Rows are points. Each copy is the shape, with its points in the same order, turned, moved and blurred by noise. Some copies are also mirrored. Which?
(in the rows, 128 means zero)

Shape, 7 rows:
[[ 46 129]
 [132 186]
 [ 55 129]
 [175 105]
 [143 175]
 [107  81]
 [ 62 135]]
Copy 1 (7 x 2):
[[ 76  54]
 [ 90 157]
 [ 81  68]
 [180 147]
 [102 160]
 [152  74]
 [ 92  80]]
Copy 1 is: only turned
Copy 2:
[[ 62 158]
 [106  70]
 [ 64 160]
 [181 124]
 [117  78]
 [134 177]
 [ 63 143]]
Copy 2 is: mirrored
Copy 3, 7 rows:
[[153 188]
 [ 63 131]
 [150 171]
 [ 99  49]
 [ 69 125]
 [161  95]
 [137 166]]
Copy 3 is: mirrored

Shape, 8 rows:
[[143 146 127]
 [109  74 215]
 [145  99 109]
 [ 97 139 107]
 [153 148 103]
 [113 138 121]
 [154 153 127]
 [124 153  88]]
Copy 1, 8 rows:
[[138 115 117]
 [162 198 200]
 [147  89 155]
 [ 91 111 139]
 [136  89 108]
 [113 119 132]
 [145 114 104]
 [104  86 115]]
Copy 1 is: only turned
Copy 2 (8 x 3):
[[130 118 110]
 [118   7 138]
 [141 111 163]
 [ 84 128 139]
 [151 136 116]
 [107 116 131]
 [147 123  97]
 [120 146 129]]
Copy 2 is: mirrored
Copy 3:
[[147 114 125]
 [ 50  74 175]
 [109 121  92]
 [131 162 132]
 [157 124 103]
 [131 141 135]
 [156 108 119]
 [156 155 111]]
Copy 3 is: only turned
Copy 4 (8 x 3):
[[124 135 161]
 [204 150  74]
 [136  91 147]
 [ 89 129 125]
 [109 117 177]
 [108 133 133]
 [128 139 175]
 [ 83 118 161]]
Copy 4 is: mirrored

Shape, 11 rows:
[[187  90 117  46 119  57]
 [129  76 182 114  62 115]
 [120  92  43  46 152 107]
 [195 119 172  70 128 181]
 [ 91  90  92 178  94 170]
 [172  70 101 125 142  57]
 [162 121 171 166 149 120]
 [137  97  65 182  63 159]
 [142 185 115 137 181 175]
 [165 156 163  83 159 117]
 [135 160 127  58  33  89]]
Copy 1, 11 rows:
[[172  79 111 112 172 219]
 [158  86  35 118 137 118]
 [149  51 166 177  96 214]
 [139  56 144 102 186  84]
 [157 123 101 187  50  81]
 [183 146 114 160 158 200]
 [122 164 113 119 160 101]
 [218 137 118 155  60  87]
 [ 95 133 196 116 110  93]
 [ 96  96 144  85 161 138]
 [171  61  73  45  80 172]]
Copy 1 is: only turned
Copy 2:
[[201 204 146 125 120 168]
 [177 101  79 145 173 169]
 [123 184 149 149  41 152]
 [108 200  87 134 202 136]
 [ 95  56 119 184 124 108]
 [180 145 200 155 130 161]
 [120 111 163 116 206 143]
 [134  77 128 199 129  68]
 [ 45 144 152  90 156  89]
 [118 177 134  75 171 148]
 [205 147  60  89 107 104]]
Copy 2 is: mirrored
